Every row gives one point. A path goes straight from each point to the next, and from the last back to the first. The post is the endless flat space through its rows: a point in 2 columns, a line in 3, a plane in 4, and so on, so that a path can go around it. How many times does the path go around the post? Going back the other way cancels.

Post (1 x 2):
| +0.12 | -0.12 |
Path (8 x 2):
| +0.31 | -0.38 |
| +0.88 | +0.07 |
| +0.29 | +0.22 |
| -0.22 | +0.49 |
| +0.50 | +0.28 |
| +0.43 | -0.47 |
| +0.07 | -0.34 |
| -0.36 | -0.59 |
Times around: 0

Post (2 x 3):
| -0.03 | +0.21 | -0.49 |
| +0.19 | +0.04 | +0.64 |
Path (27 x 3):
| +0.18 | -0.15 | +0.09 |
| +0.62 | +0.19 | -0.12 |
| +0.56 | +0.87 | +0.08 |
| -0.13 | +0.45 | +0.49 |
| -0.50 | -0.01 | +0.48 |
| -0.36 | -0.43 | -0.02 |
| -0.76 | -0.19 | -0.33 |
| -0.31 | +0.24 | -0.39 |
| -0.03 | +0.59 | -0.08 |
| +0.59 | +0.29 | +0.41 |
| +0.72 | -0.12 | -0.25 |
| +0.10 | -0.21 | -0.74 |
| -0.38 | -0.51 | +0.55 |
| -0.26 | +0.09 | +0.13 |
| -0.03 | -0.35 | +0.30 |
| +0.48 | -0.46 | +0.05 |
| +0.84 | +0.22 | -0.70 |
| +0.24 | +0.65 | -0.02 |
| -0.59 | +0.78 | +0.16 |
| -0.20 | +0.08 | +0.24 |
| -0.33 | -0.50 | +0.20 |
| +0.31 | -0.15 | +0.02 |
| +0.22 | +0.20 | -0.58 |
| +0.35 | +0.45 | +0.24 |
| -0.29 | +0.82 | -0.03 |
| -0.45 | +0.00 | +0.42 |
| -0.16 | -0.21 | -0.11 |
Times around: 2

Post (5 x 6):
| -0.08 | +0.45 | +0.60 | +0.02 | -0.42 | -0.39 |
| -0.35 | +0.09 | +0.27 | +0.17 | -0.56 | -0.09 |
| +0.41 | -0.14 | -0.75 | +0.67 | -0.09 | -0.39 |
| -0.49 | +0.31 | +0.32 | +0.41 | +0.03 | +0.00 |
| -0.53 | -0.34 | +0.16 | -0.30 | +0.98 | +0.87 |
Path (8 x 6):
| -0.12 | +0.25 | -0.09 | +0.98 | -0.44 | +0.20 |
| -0.16 | +0.29 | -0.12 | -0.18 | -0.30 | +0.08 |
| -0.47 | -0.04 | -0.48 | -0.07 | +0.10 | +0.05 |
| -0.39 | -0.31 | +0.28 | +0.23 | +0.21 | -0.54 |
| -0.01 | -0.22 | +0.52 | +0.03 | +0.34 | -0.07 |
| -0.65 | +0.30 | +0.27 | +0.23 | +0.92 | -0.16 |
| +0.31 | +0.18 | -0.28 | -0.03 | +0.34 | -0.16 |
| -0.68 | +0.53 | +0.08 | +0.73 | +0.20 | +0.42 |
Times around: 0

Post (7 x 8):
| -0.37 | -0.39 | -0.28 | +0.08 | -0.04 | +0.00 | -0.11 | +0.26 |
| -0.24 | +0.12 | +0.01 | -0.02 | +0.18 | +0.54 | -0.39 | +0.02 |
| -0.11 | +0.97 | +0.68 | +0.32 | +0.00 | -0.24 | -0.07 | -0.05 |
| -0.02 | -0.02 | +0.00 | +0.91 | +0.42 | -0.28 | +0.43 | +0.07 |
| -0.15 | -0.29 | +0.10 | +0.13 | -0.16 | +0.41 | +0.79 | +0.00 |
| -0.12 | +0.03 | +0.12 | -0.65 | +0.13 | +0.59 | +0.68 | +0.33 |
| +0.15 | +0.50 | +0.57 | -0.65 | +0.15 | +0.09 | -0.73 | -0.25 |
Path (21 x 8):
| -0.05 | +0.50 | +0.02 | +0.10 | +0.43 | -0.05 | +0.65 | +0.39 |
| -0.47 | -0.07 | -0.46 | -0.74 | +0.42 | +0.95 | +1.04 | -0.01 |
| -0.22 | +0.53 | +0.62 | -0.23 | +0.71 | +0.43 | +0.92 | -0.17 |
| -0.08 | +0.18 | +0.58 | +0.34 | +0.39 | -0.20 | +0.36 | +0.09 |
| +0.37 | -0.04 | +0.10 | +0.30 | +0.57 | +0.21 | +0.10 | +0.25 |
| +0.57 | -0.05 | +0.40 | -0.06 | +0.13 | +0.63 | +0.26 | -0.52 |
| -0.37 | +0.02 | -0.22 | -0.11 | -0.43 | +0.08 | -0.29 | +0.04 |
| -0.43 | +0.02 | -0.25 | -0.60 | +0.16 | +0.03 | -0.08 | -0.21 |
| -0.62 | -0.09 | +0.10 | -0.77 | +0.04 | +0.16 | +0.81 | +0.51 |
| -0.02 | +0.15 | +0.83 | +0.09 | +0.29 | +0.26 | -0.37 | +0.09 |
| +0.64 | +0.18 | +0.78 | +0.11 | +0.45 | +0.07 | +0.47 | +0.41 |
| +0.19 | +0.23 | +0.69 | +0.77 | -0.33 | +0.48 | +0.72 | -0.01 |
| -0.12 | -0.32 | +0.26 | +0.09 | -0.37 | +1.02 | -0.26 | +0.00 |
| +0.10 | +0.02 | +0.01 | -0.18 | -0.40 | +0.30 | +0.30 | +0.73 |
| +0.68 | +0.13 | +0.41 | -0.54 | -0.18 | +0.08 | +0.42 | -0.44 |
| -0.11 | +0.30 | -0.25 | +0.05 | +0.64 | -0.32 | -0.19 | -0.18 |
| -0.61 | -0.28 | -0.09 | +0.13 | +0.26 | -0.61 | +0.49 | +0.20 |
| -0.33 | -0.27 | +0.55 | +0.24 | +0.21 | +0.27 | -0.36 | -0.44 |
| -0.17 | +0.10 | +0.59 | +0.73 | -0.22 | +0.10 | +0.44 | +0.34 |
| +0.61 | -0.33 | +0.32 | -0.30 | -0.29 | +0.19 | -0.17 | -0.43 |
| +0.60 | -0.34 | +0.28 | +0.30 | -0.22 | -0.31 | +0.07 | -0.52 |
Times around: 3

Post (10 x 11):
| -0.25 | +0.11 | -0.67 | +0.20 | +0.39 | -0.13 | -0.29 | -0.16 | -0.33 | -0.18 | -0.11 |
| +0.33 | -0.12 | -1.36 | +0.03 | +0.51 | +0.34 | +0.29 | -0.23 | +0.25 | -0.04 | -0.37 |
| +0.88 | +0.04 | +0.33 | +0.08 | -0.18 | -0.01 | -0.39 | -0.23 | -0.11 | +0.04 | -0.19 |
| -0.25 | +0.37 | -1.13 | -0.14 | +0.38 | +0.06 | +0.05 | +0.33 | +0.69 | -0.51 | -0.40 |
| +0.49 | +0.39 | +0.24 | +0.07 | -0.72 | +0.08 | +0.27 | -0.14 | -0.80 | +0.15 | -0.03 |
| +0.35 | +0.27 | +0.39 | -0.31 | +0.13 | +0.23 | +0.08 | -0.80 | -0.69 | +0.30 | -0.33 |
| +0.17 | +0.03 | +0.27 | -0.35 | -0.15 | -0.13 | -0.24 | +0.36 | -0.51 | +0.47 | -0.06 |
| -0.08 | -0.01 | -0.88 | +0.13 | +0.20 | -0.25 | +0.34 | +0.00 | +1.09 | +0.13 | +0.10 |
| +0.04 | -0.27 | +0.85 | -0.17 | -0.73 | +0.43 | -0.09 | +0.17 | -0.25 | +0.07 | +0.35 |
| +0.04 | -0.16 | -0.42 | +0.63 | +0.29 | +0.04 | +0.09 | +0.19 | +0.61 | +0.10 | -0.48 |
Path (25 x 11):
| +0.08 | +0.27 | +0.07 | +0.55 | +0.65 | -0.16 | +0.23 | -0.66 | -0.36 | +0.26 | -0.41 |
| +0.68 | -0.16 | -0.47 | +0.34 | +0.18 | +0.52 | -0.18 | -0.30 | -0.39 | -0.03 | -0.28 |
| +0.49 | -0.05 | -0.62 | +0.03 | -0.36 | +0.75 | +0.00 | +0.35 | -0.09 | +0.15 | +0.08 |
| +0.57 | -0.56 | +0.18 | +0.54 | -0.13 | +0.39 | +0.13 | -0.37 | +0.08 | +0.37 | +0.28 |
| +0.77 | +0.24 | -0.48 | -0.23 | -0.06 | -0.44 | -0.06 | +0.10 | -0.35 | -0.36 | -0.18 |
| -0.02 | +0.03 | -0.57 | -0.46 | +0.28 | +0.12 | +0.11 | -0.48 | -0.37 | -0.06 | -0.38 |
| -0.32 | -0.48 | +0.10 | +0.94 | -0.71 | -0.38 | +0.29 | +0.35 | -0.17 | +1.07 | +0.56 |
| +0.38 | +0.16 | -0.64 | -0.64 | -1.05 | -0.27 | +0.27 | +0.17 | -0.37 | +0.23 | +0.76 |
| -0.21 | +0.19 | -0.22 | -0.01 | +0.35 | -0.01 | -0.17 | +0.07 | -0.86 | -0.27 | -0.51 |
| +0.36 | -0.37 | -0.16 | +0.05 | +0.03 | +0.52 | +0.32 | +0.36 | +0.09 | +0.00 | -0.07 |
| +0.23 | +0.54 | -0.53 | +0.52 | +0.22 | +0.14 | -0.17 | +0.30 | -0.54 | +0.11 | -0.08 |
| +0.32 | +0.24 | -0.32 | -0.01 | -0.01 | -0.40 | -0.25 | -0.54 | +0.50 | +0.29 | +0.17 |
| +0.50 | +0.54 | -0.34 | -0.15 | -0.10 | +0.28 | +0.19 | -0.18 | +0.31 | -0.58 | -0.81 |
| +0.34 | -0.27 | +0.07 | -0.23 | -0.10 | -0.18 | +0.16 | +0.37 | +0.26 | -0.34 | -0.15 |
| +0.38 | +0.25 | -0.22 | +0.05 | -0.25 | +0.41 | +0.10 | +0.03 | -0.79 | -0.38 | -0.12 |
| -0.55 | +0.53 | -0.96 | +0.02 | +0.38 | -0.27 | +0.23 | -0.07 | +0.56 | +0.21 | -0.02 |
| +0.06 | -0.28 | +0.06 | -0.21 | -0.42 | +0.84 | +0.33 | -0.55 | +0.70 | +0.11 | +0.00 |
| +0.37 | +0.27 | -0.15 | -0.58 | -0.17 | -0.25 | +0.00 | +0.11 | +0.00 | +0.55 | -0.33 |
| +0.32 | +0.37 | +0.12 | -0.59 | -1.18 | +0.38 | -0.20 | +0.37 | +0.73 | +0.21 | +0.57 |
| -0.09 | +0.38 | +0.23 | +0.18 | +0.25 | -0.21 | -0.35 | -0.30 | +0.17 | +0.60 | +0.48 |
| +0.27 | +0.18 | -0.10 | -0.51 | +0.32 | +0.46 | +0.62 | -0.34 | -0.63 | +0.06 | -0.24 |
| +0.67 | -0.20 | -0.47 | +0.48 | +0.00 | -0.26 | -0.09 | +0.36 | -0.08 | -0.13 | -0.51 |
| -0.07 | -0.11 | -0.73 | -0.25 | -0.64 | +0.26 | +0.11 | -0.24 | +0.13 | +0.37 | +0.21 |
| +0.18 | -0.31 | -0.52 | -0.02 | -0.50 | +1.15 | +0.07 | +0.47 | -0.54 | +0.04 | -0.09 |
| +0.12 | -0.33 | +0.26 | +0.02 | +0.78 | +0.34 | -0.22 | +0.57 | +0.33 | +0.78 | -0.42 |
Times around: 0

Post (11 x 12):
| -0.21 | +0.34 | -0.28 | -0.23 | +0.16 | -0.02 | -0.94 | -0.31 | -0.47 | -0.57 | +0.18 | +0.20 |
| +0.07 | +0.31 | -0.40 | -0.08 | -0.13 | +0.01 | +0.00 | -0.38 | +0.18 | -0.32 | -0.28 | -0.33 |
| +0.67 | -0.75 | -0.45 | +0.12 | -1.19 | -0.72 | +0.26 | +0.41 | +0.12 | +0.92 | +0.17 | +0.64 |
| -0.30 | +0.10 | -0.31 | +0.22 | -0.01 | +0.38 | -0.49 | -0.34 | -0.16 | +0.03 | +0.01 | -0.24 |
| +0.02 | +0.21 | +0.40 | -0.12 | +0.66 | +0.20 | -0.04 | +0.25 | -0.32 | -0.22 | +0.24 | -0.12 |
| -0.31 | +0.44 | -0.40 | +0.27 | +0.08 | -0.38 | -0.34 | -0.62 | -0.01 | +0.23 | -0.14 | -0.06 |
| -0.31 | +0.29 | -0.08 | -0.46 | +0.13 | +0.15 | -0.53 | -0.32 | +0.26 | -0.24 | +0.06 | +0.04 |
| -0.23 | +0.29 | -0.29 | -0.51 | -0.27 | -0.20 | -0.56 | +0.17 | -0.34 | +0.07 | -0.15 | -0.49 |
| -0.23 | +0.38 | +0.28 | +0.28 | -0.08 | +0.29 | +0.01 | -0.03 | +0.42 | -0.37 | +0.21 | -0.11 |
| +0.17 | +0.48 | -0.08 | +0.31 | -0.50 | +0.16 | -0.18 | -0.44 | +0.02 | +0.27 | -0.19 | -0.06 |
| -0.31 | -0.07 | +0.56 | +0.11 | +0.44 | -0.17 | -0.25 | -0.38 | -0.19 | -0.20 | -0.29 | -0.45 |
Path (27 x 12):
| +0.18 | +0.76 | -0.84 | -0.02 | -0.38 | -0.18 | -0.43 | -0.68 | +0.24 | +0.73 | -0.48 | -0.32 |
| -0.60 | +1.11 | -1.35 | +0.09 | +0.15 | -0.21 | -0.20 | -0.55 | +0.20 | -0.08 | -0.45 | -0.45 |
| -0.10 | -0.40 | -0.12 | -0.04 | +0.04 | -0.08 | +0.37 | +0.29 | +0.07 | +0.02 | +0.00 | -0.22 |
| +0.33 | -0.19 | +0.22 | -0.20 | -1.03 | -0.06 | -0.04 | -0.63 | +0.16 | -0.09 | +0.07 | +0.30 |
| +0.18 | -0.07 | +0.02 | -0.47 | -0.37 | -0.33 | +0.07 | -0.35 | +0.33 | +0.32 | -0.65 | -0.73 |
| +0.26 | -0.06 | +0.09 | -1.06 | -0.72 | -1.36 | -0.44 | +0.58 | +0.46 | +0.49 | -0.36 | +0.00 |
| -0.17 | -0.26 | -0.43 | +0.01 | +0.27 | -0.25 | -0.01 | -0.34 | -0.13 | +0.43 | -0.58 | -0.44 |
| +0.23 | +0.48 | +0.23 | +0.01 | +0.35 | -0.52 | -0.05 | -0.26 | -0.78 | +0.51 | -0.94 | -0.34 |
| -0.03 | +0.95 | -0.04 | +0.10 | +0.37 | -0.33 | -0.38 | +0.01 | -0.48 | +0.09 | -0.07 | -0.22 |
| -0.43 | +0.00 | +0.20 | +0.02 | +0.23 | -0.12 | -0.81 | -0.72 | +0.44 | -0.20 | +0.02 | +0.07 |
| -0.20 | -0.49 | -0.63 | +0.67 | -0.31 | -0.08 | -0.07 | +0.11 | +0.77 | -0.30 | +0.42 | -0.24 |
| +0.24 | -0.73 | +0.58 | +0.05 | -0.07 | +0.04 | -0.56 | +0.74 | -0.45 | +0.72 | +0.06 | +0.65 |
| -0.13 | -0.47 | +0.04 | -0.17 | -0.08 | +0.20 | -0.32 | +0.18 | -0.24 | +0.68 | -0.01 | +0.31 |
| -0.48 | +0.87 | +0.23 | -0.55 | -0.26 | +0.26 | +0.00 | -0.37 | -0.06 | +0.66 | -0.24 | -0.57 |
| +0.20 | +0.43 | -0.75 | +0.21 | -0.52 | -0.54 | +0.36 | -0.44 | -0.15 | +0.49 | -0.52 | -0.06 |
| -0.28 | +0.37 | -0.19 | +0.03 | -0.10 | -0.05 | -0.09 | -0.23 | +0.55 | -1.31 | -0.04 | +0.45 |
| -0.02 | +0.87 | +0.38 | -0.30 | -0.22 | +0.25 | -0.42 | +0.58 | -0.76 | +0.23 | +0.50 | +0.27 |
| +0.13 | +0.60 | -0.27 | +0.28 | -0.24 | +0.11 | -0.38 | -0.91 | -0.48 | +0.08 | +0.35 | +0.23 |
| -0.27 | +0.27 | +0.13 | -0.45 | +0.64 | +0.29 | -0.76 | -0.10 | -0.08 | -0.44 | +0.04 | -0.58 |
| +0.23 | -0.12 | +0.35 | +0.47 | +0.01 | +0.20 | -0.11 | +0.50 | -0.07 | +0.84 | -0.06 | -0.10 |
| +0.29 | +0.42 | -0.22 | +0.07 | -0.29 | +0.40 | -0.38 | -0.70 | -0.13 | -0.19 | -0.33 | +0.30 |
| +0.19 | +0.49 | -0.06 | +0.18 | -0.12 | -0.18 | -0.42 | -0.41 | -0.16 | -0.09 | -0.55 | -0.16 |
| -0.26 | +0.24 | -0.17 | +0.86 | -0.14 | -0.35 | -0.76 | +0.34 | -0.34 | +0.34 | +0.32 | -0.11 |
| -0.51 | -0.37 | +0.50 | +0.30 | -0.26 | +0.31 | -0.36 | -0.17 | +0.22 | -0.11 | -0.25 | -0.41 |
| -0.31 | -0.18 | +0.25 | +0.23 | -0.11 | -0.09 | +0.14 | -0.30 | +0.04 | +0.17 | -0.25 | +0.25 |
| -0.13 | +0.51 | -0.51 | +0.14 | -0.25 | -0.04 | -0.26 | -0.77 | -0.21 | -0.70 | -0.39 | -0.53 |
| +0.05 | +0.22 | -0.07 | -0.65 | -0.01 | -0.19 | -0.98 | -0.47 | -0.39 | -0.18 | -0.02 | -0.21 |
Times around: 3
